Rows are points. A path goes straight from each point to the next, and from the last back to the first. The post is the endless flat space through its rows: a point in 2 columns, a line in 3, a plane in 4, and so on, so that a path can go around it. How many times does the path go around the post? Going back the other way cancels.
In the rows, 128 means zero.

Post (1 x 2):
[[149 127]]
Path, 25 rows:
[[178 142]
 [173  61]
 [141  84]
 [103  87]
 [152 104]
 [201 106]
 [196 181]
 [145 179]
 [131 160]
 [103 158]
 [114  71]
 [163  76]
 [194 103]
 [151  82]
 [120 102]
 [118 130]
 [ 85 110]
 [131  85]
 [179  72]
 [177 130]
 [162 178]
 [135 143]
 [126 118]
 [148 103]
 [192  79]]
Times around: 2

Post (5 x 6):
[[160  86 122 151 135 120]
 [129 192  93 172  69 151]
 [130 136 151  49 160 127]
 [146 104 107 161 183 116]
 [107 142 141  88 122 103]]
Path, 26 rows:
[[ 91  48 118 180 173 112]
 [129 113  88 156  77 139]
 [113 162 139 110 154 146]
 [102 165 130 144 147 164]
 [142  66 157  59 124 141]
 [141  61 191  83 207 143]
 [128 240  93 124 249 134]
 [177 157 138 169 138 129]
 [183 145 139 146 177 192]
 [ 87 165 102 146  81 140]
 [129 126 100  92  97 140]
 [113 165 113  72 161  63]
 [112 208 150 117 198 115]
 [ 42  68 176 141 151  33]
 [ 65 135  99 135 120 142]
 [174  94 107 142 102 133]
 [154  67  88 124  94  90]
 [145  78 114 144 136 136]
 [ 67 181 145 150 136 135]
 [167  57 175 116 138 104]
 [161 100 113 177 124  93]
 [151 111  93 130  90 134]
 [ 87 150  96 124 116 160]
 [181  38 185 129  82 163]
 [145 135 156  96 116 116]
 [ 95 131 162 154 140  88]]
Times around: 0

Post, 10 rows:
[[140 105 153  62 147 144 156 137 151 124 112]
 [146 108 163 125 118  97 139  79 153 144 122]
 [ 72 249 150 209 193  94  92  47  78  69 217]
 [129 130  75 142  83 112 146 152 150 118  92]
 [132 147 104 143 141 130 137 109  90 159 103]
 [113  95 115 136 103 154 117 122 163 154 132]
 [121 115 126 165 167 157 155  79  91  89  73]
 [114 112 180 120  67 135 141 124 128 145  94]
 [113 116  82 117  91 187 169  60  83  94  80]
 [171 117 133 141  83 152 173 136 149 135 131]]
Path:
[[ 80  77 142 116 197 165 144  61 145  85  64]
 [165  82 128 127  94  94 188 148 151 152  92]
 [ 67 107 111 142  94 145 135 116  73  87  75]
 [113  94  81 125 169 115 148  95 148 157 114]
 [181 124 110 152 116 125 184 145 176 220 118]
 [153 166 115 148 105 191 171  68 134  36  93]
 [170 128 112 165 145  98 136  92 141  85 117]
 [140 104 112 106  97 110 141  90 174  52  51]
 [184 155 116  85 199  59 162 114 128 200  78]
 [137 100 118 180 100 110 113  68 188 144 122]
 [116 100 179 109 149  80  77 133 104 154  54]
 [101 108 129 135 124 109 115 139 122 123 108]
 [ 78 115 100 132  70  85 134 132 130  91 123]
 [179 112 220 131 126  86 116 114 130 146 132]
 [176  82 204  93  75 155 159 105 143 192  96]
 [120 134 157 115 170 115 100  98  81 110 107]
 [127 128 218 119  83 120 148 191  91 183  90]
 [ 72 109  67 165  98 151  88 127 102 123  97]
 [131 100 124 133 129 150 107 125 151 116 123]
 [146 117 198 164 123 112 161 135 166  78 158]
 [ 68 130  92 114 114 213 164 102  87 136 115]]
Times around: 1

Post:
[[139 102  97 131 103 107 122 144 175 130 153 148 137 157 166  80 120 120]
 [139 186 139 113  86 168 152 193 126 136  63 125 111 123 149 109 105 118]
 [103 149 105 165 108 109 128 158  95 115 114 119  64  97 133 116 109 105]
 [173 137 122 100 153 200 119  87 111 102 144 131 172 159 166 123 149 113]
 [157 166 139 116 154 184  91 152  98 156  93 158 148 121  95  87 113 150]
 [117  94 113 137 157 164 150 153 131 184 169 108 156 151 193 148 176 113]
 [ 87 118  66  87 161 172 131  91 117 112 103 186 184  75 140  85  98  70]
 [  7 168 168 128  97  81 133 113 128 144 142 149 127  97 186 127 128  73]
 [ 66 168 137 129 203 126 151 116 168 136  52 130 182 135 197  69 141 100]
 [149 128 152 102  95 174 115 146 126 104  56 126 104 156 178  52 181 117]
 [170 162 188 143 109 205 106 176 118 146  97 118  87  95 123 123 110  96]
 [155 144 109 105 119 165  83 165 110  77  41 171  57 145 201  80 106 110]
 [185 118 118  83 154 153 127 126 176 143 129 199  89 105 125 130 164 146]
 [138  92 135 194  85 145  69  92 140 113 152 101 177 145 107 212 157 145]
 [179  91 203 151 114 115 101 161  93 125  91  87 155 152 143 146 103 187]
 [ 70 138 174 146 120 125 144 119  92 180 118  99 157 152 141 154 124  48]
 [ 31 118 120  84 139 143 106 116 157  51  98 163 137 156 128  59  95 104]]
Path (17 x 18):
[[144 170  82 160 156 155 158 110 154 183 193  62 157 135 148 103 147 166]
 [192 146  76 113 130 172 112 135 156 153 133 143 104 141 223 143 182 122]
 [149  47  68 146 181 201  16 147 124 116  92 127  80  63 182  95 158 129]
 [ 79  66  73 158 175 138 126 190  72 228  15 110  95  93 137 109 146 152]
 [175 130 132 174 153 145 119 122 180  94  72 157 138 151 174 110 104 159]
 [118 177  98  98 209 181 131 131  94  67  64 197 116 146 146 111 130 113]
 [139  98 165 147  78 101 134  96 173 168 156 145 209 132 171 182 138 131]
 [126 110  73  91 220 178 190 134 117 179 101 112 152 136 188 100 154 149]
 [ 89 129 179 104 192 167  86 100 125 122 111 107 107  92  98  94 173 106]
 [162 104 150 152  83 111 102 135 142 130  67  93 110 109 124 172 171 113]
 [ 65 186 106 122  83 102 120 124 140 163 134 129 110 113 223 144  85  13]
 [141 140  62 133 114 162 102 168 125 141 101  99  51  88 186 143 110 103]
 [132 192 150  65 101 145 128 209 127 118  58 158 120 116 138 162  85 139]
 [ 94 130 112 130 177 172 152 142 102 178 121 157 119 129 170  14 217  60]
 [ 99 146 197 146 109 150  65 134 111 112  26 144 152 161 155 139 143  90]
 [139 159 123 164 102 145  71 205  50 179  78 101 105 153 179 112  90  74]
 [113 117 121 140 171 123 106 128 126 150 107  95 163 110 206 149  81 120]]
Times around: 0

Post:
[[141 153 148 147 148 126 168 103 122  88  91 108 175 153 105  90  87 124]
 [131 153 208  77 150 154 105 140 148  69  81 115 173 138 101 145 129 142]
 [137 123 233 134 153 148 111 128 125  98  89 106 156  63 108 110  92 174]
 [157  86 175  78 129 154  99 104 113  91  63 123 202  99 138 132 102 184]
 [106 155 154 131 137 139 145  78 108 140  76  93 139 151 144 133  87 147]
 [106 120  52 113  84  99 165 110 141 166 157 100 133 127 133 130 174  64]
 [108 101  83 144 108 184 101 101 137 151 150 100 151 152  78 145 129  97]
 [155 126  34 140  85 139 179 124 133 180 176 144 114 189 142 179 146  89]
 [177 162 199  85 131 126 109  90 125 106 100  96 172  84  91 139  61 130]
 [119 124  68 127  97 122 138  93 200 193 156 135 112 163 141  98 126 116]
 [104 154  58 128  98 136 177 104 147 187 112 165 158 138  84 155 150  89]
 [142 136 153 108 172 139  94 138  80 160  96 109 173 154 103 115 126 152]
 [113 158 107  98 123 172 140 129 113 138 138  97 171 123 139  86  86 188]
 [113 137  56 102 108 147 122 122 120 150 136 174 122 147 150 151 119  43]
 [117 112 130  81 176 134 162 127 100 127  91  91 141 140 114 135  77 158]
 [105 138 143 109 166 115 125  74 114 134 154 132 175 122 121 139  97 156]
 [120 154  33 142  86 116 101 113 136 134 119 142 113 124 108 159 144 115]]
Path, 25 rows:
[[165  72 126 110  93 154 113 119 173 124 160  39 165 135 139 116  61 127]
 [ 84 130 141 109 181 175 117 161  84 110 107 138 154 109  92 173 170  67]
 [123 171 137 119 133 193 114  91  95 108  93 193 177 133 107 112  85 113]
 [107  85  96  79 132 132 137 109  92 174  68  90 141 154 102 179 132 177]
 [ 89 130 132 144 112 183  77 122 169 107 157 137 167  55  38 146 102 160]
 [141 159 108 114 189 169 113 162  48 148 139 122 159 194 137 117  89 102]
 [153 195 153  86 153 103  87  38 118  63 141 195 192  43 104 174  83 108]
 [ 91 168 118 112 142 138 187 124 142  98  83 105 159 136  61 100  97 189]
 [ 86 184 171 189  95 109 145 113 135 107  68 129 175 104 125  31  88 130]
 [ 84 166 119  97 132 145 113 134 134 180 135 134 172 100 130  83 112 120]
 [133  46 144 169 161 115 172 102 158 183 173  90 119 125 123 115 132  98]
 [183 107 134 112 164 193  66 113  28 129  98 145 175 157 144 124  81 136]
 [ 84 206 165 139 151 113 180 135 184 106 111 134 111 181  87 103 124  74]
 [110 200 103 118 114  76 194  69 175 117 137  99 170 121  94 146  30 136]
 [170 142 132 147 131 127  77 116  66  89  63 127 164 109 116 181 120 128]
 [117 109 172 174 168 155 169 134 139  84 128 120 126 148  87 165 157  74]
 [125 105 196  83 149 205  36  72 135  92 100  84 154 173  92 132  57 158]
 [ 80 116 179 142 116 133  67  99 131 163  71  64 124 104  76 132 111 149]
 [104 138 109  94 138 131 111 126 112 160 138 115 154 145 174 138 118 156]
 [138 160  60  95 164 175 119 122  99 111 168 142 126 109 119 188  38 167]
 [142 132  70  32 163 167 171 167  90 142 100 149 148 160 106 161 149 101]
 [111  96 112  75 139 169  86  89 105 179  82 159 206 142  94 115 120 180]
 [131 140 140  98 160 144 146  83  84 120 105 171 199 154  68 177  65  91]
 [ 75 182   7  78  80 122 138 108 101 128 140 137 117 115  89 156 150  76]
 [ 87  64 176 112 171 196  73  65 117 135 182  96 176 102  60 190  50 183]]
Times around: 5

Post, 17 rows:
[[169 134 132 142 112  62  91 172 141 118 148  41 146 128 160 132 121 146]
 [159 154  99 124 165  67  84 126 148 107 126  71 106  81 127 127 142 153]
 [149 135  98 125 138  83  95 144 181 120 148 107 123 142 135 128 119 107]
 [167  98 128 146 143 115 105 111 145 150 147 131 110 111 126 122 135 149]
 [141 168 140 116  75 106 104 127 107 108 132 160 160 101 139 175  93 152]
 [120 161 125 133 130 103 169 135  55 157 130 145 138 159 110 132 154 141]
 [173 142 135 126 168  89 129 128 152 130 152  87 145 128 132 135 118 133]
 [149 144 166 125 130 119 100 141 150 110 108 101 118 150 121 110 157 106]
 [164 122 105 109 175 131 105 142 144 128 148 105 144 106 132 111 138 158]
 [161 120 111 122 133 165 131 114 191 126 129 139  93 104 147 163 140 144]
 [161 137  88 175 123  88 128 158  93 129 120 106 144 115 138 168 136 111]
 [126 118 130 122 156 133 134 102  92 145 148 121  79 130 171  77 131 110]
 [145 128 146 121 154 136 120 143 145  96 174 129 139 122 139 155 163 149]
 [128 154 138 142 148 107  70 134 169 144 122  77 109  91 141 123 138 124]
 [106 135 156 121 118 151 201 122  45 146 144 133  80 112  92  95 139 139]
 [123  91 119 135 149  84 143 134 107 123 107 112 124 141 133 115 132 119]
 [125 122  99 141  72 109 102  84 152 129 113 112 129 124 132 136 108 107]]
Path (31 x 18):
[[122 154 170 135 123 114 129 137 118 107  95  51 107 118 150 161 189 144]
 [201 184 134 100 138 113 118 112 144 130 167 132 103 104 102 116 125 134]
 [110 123 150 139 128  94 104 116 147 114 174 112 158 111 165 119 179 200]
 [111 143 133 145 142 110 147 113  99 132 162 172 113 120 122 129 119 134]
 [153 129 121 131 157 111 130  81 115 120 138 148  91 126 160 175 160 189]
 [168 156 131 121  84 116  67 144 125 141 107 110 128 140 137 172 120 135]
 [130 138 145 108 150  88 129 137  68  94 179 129 123 107 159 151 166 141]
 [143 111 125 103 187  93 112 159 129  89 135 123 141 108 172 131 136 142]
 [123 144 113 150 160  73 124 121 111 159 141 152 161 148 152 133 146  93]
 [169 145 102 108 153  81 108 157  59 110 159 183  90 117  90 114 136 116]
 [167  55 105 136 149 106 161 118 124 141 110  79  91 190 146 133 141  86]
 [157 174  90 150 111 111  97 155 120 181 176 120 169 111 169 190 129 131]
 [145 155 149 118 190  95 126 132 151  85 144  95 134 106 143 104 150  90]
 [137 154 124 149 183  71  86 140 191 162 120 113 139 130 179 116  94 129]
 [130 150  85 146 133  75  79  98 102 142 147  65 159 129 156 119 128 139]
 [170 110 142 153 185 100 112 157 145 185 173  89 116 144 129 134 135 129]
 [117 149 124  96  79  97 111 100 187  94 118  81 165 123 155 184 113 145]
 [170 114  75 177 112  87 122 129 140 186  93  94 107 124 124 112 119  98]
 [ 84 103 135 139 138  57 150 148 121  53 150 119 111  91 136 135 146 139]
 [162 137  88 135 133  80  76 109 133 101 118 107  83 133  97  78 144 114]
 [120 140 141  89  97 113  91  65 133 101 149 108 148 173 120 119 115 129]
 [148 118 108 150 115 112 103 182 189 129 140  69 105 133 137 160 138  90]
 [119 136 111  96 135  99 102 153 100 123 118 149 132 117 169 143 146 147]
 [115 130 160 135 156 128 148 105 137 122 152 139  79  96 110 102 184 139]
 [168 138  86 140 169  97 145 108  65 107 117  96 131  62 150 124 133 178]
 [132 119  98 158 110 107 149 129 118 122 106 102  58 132 167 151 135 131]
 [148  70  86 149  75 117 153 122 162 118 121   7 114 166 128 142 101  89]
 [130 155 106 111  64 137 121 140 132  96 126 101 131 127  69 156 137 106]
 [151 137 131 134 135 133 147  92 144 107 145 111  97 162 157 137 122  73]
 [142 127 146 116 155 115 166 133 163  73 176 117  99 162 128 135 136 112]
 [198 173 112 153 125 119 108 174 119 161  96 108 148 163 119 171 108  96]]
Times around: 4

Post, 17 rows:
[[137 141 192 146 106 149 115 129 119 126 139 141 137 101 145 117 119 145]
 [114 132 125 108 143 130 136  92  50 140 152 154 101 145  79 110 140 102]
 [173 137  77 126 130  71 152  51  94 124 135 130 102 193  81  57 171 132]
 [139 123 135 121 157 122 129 191 151 151 116 150 150  76 139 127 134 131]
 [130  89 171 106 133 133 151 172 111 147 107 117 177  88 105 162 110 171]
 [103 128 132 152 147  92 144 138 161 123 135 120 147 105 142 133 102 168]
 [131 159 126  80 141 106 105  89  85 132 148 133 142 140  94 125 117 105]
 [127 122 116 127 151 113 185 160 173 111 144  49 149 108 150  74 112 121]
 [112 109 135 126 117 128  82  91  71 178 174 151 156 148  80 101 160 148]
 [149 116  96  95 157  81 181 126 129 108 150 121 122 134 185  74 103 155]
 [107 120 179 102 124 123 141 139 146 170 109 128 171 106 161 138 142 114]
 [117 141 110 133 115 109 105  87  44 123 123 152 157 115 116 120 158 109]
 [101 156 141 106 161 103 166 167 109 129 124 104 147 133 150 116 155 155]
 [149 143 107 141 152 119 101  77  58 155 135 145 140 184 109  92 112 121]
 [ 99  93 160 110  89 172  90 163 159 129 102 111 132 118 114 125 122 140]
 [145 112 173 118 125 147 108 152 124 137 133 115 153 121 147 179 151 130]
 [108 107 176 124 127  75 137 188 117 162 132  91 127  97 168 120 108 131]]
Path, 27 rows:
[[110  54  96 112 145 154  94  63 100 173 100 135 205 160  52 139 136 207]
 [165 136  91 149 173 102 143 117  61 102 103 170 166  83 110 111 219 115]
 [146 106 121 107 179 145 122 176 138 136 156  93  72 148 108 120 105 117]
 [ 96 114 108 162 148  49 147 151 100 172 124 136 129 121 179  82  92 160]
 [227 158 147 138 107 146 108 144 160 105 180 132 103 140 184  67  75 100]
 [135 142 170 102 154  89 122 185  43 185 141 127  99 148 136 149 118  97]
 [ 67 138 172 120 131  90 162 155  60 135 155  76 123 134 109 112 128 128]
 [119 137 188  97 138 137 154 137  98  80 142  76 155 109 129 158 155 105]
 [149 110 101 175 137  80 122  91  97 135 121 109 163  64 129 105 117 122]
 [157 146 137  94  98 135  67  88 122 143 140 122 110 181 129 136 126 163]
 [194 128 127 124 115 100 154 139 129 145 108 131 157 128  94 120 120 146]
 [160 152 130  82 136 117 124 165 106 134 167 105 145 112 128  78 216  33]
 [114 114 149  48 163 161 144 141  86 123 133  91 193 143  60 145 192 147]
 [136 102  87 137 136 160 110 129 172  82 150  93 152  54  47 159  91 157]
 [114 111  91 121  69 155  99  93  71 129  99  84 185 199 100 117 135 205]
 [141 120  94  67 138 141 139 124 139 149 135 106 127  75  91 137 159  76]
 [137 148 210 137 121 144 131 157  41 182 132 109 130 121 107 115 162 115]
 [107 131  98 152 118 168 148 151 102  70 113  66 126 103  92  82  15  80]
 [150 167 129 104 155  66 130  93 131 104 145 174 139 158 176 101 147 128]
 [ 45 164 178 155 134 130 110 112  53 158 157 109 194 121 115  88 220 129]
 [116  72 120 112 122  65 156 114 140 147 133 148  98  48  98 128  84 130]
 [ 90 122  55 116 148 129 103 118 127 141 108 149 125 133 110  78 138 177]
 [ 95 184 138 163 155 157 127 139  87  86 131 129 110 127 157 112 135 146]
 [140  80 122 116 127 131 140 172 108 190 102  97 133 103  54 107 135 173]
 [148 129 149  93 138 129 166 146 134 159 171 134 168 128 125 142 117 136]
 [124 139 160  62 139 123 147  71   7 110 124 124 120 226  89 159 137 101]
 [192 112 138 162 158  72 111 127 117 147 163 116 193 121 127 120 101 193]]
Times around: 4
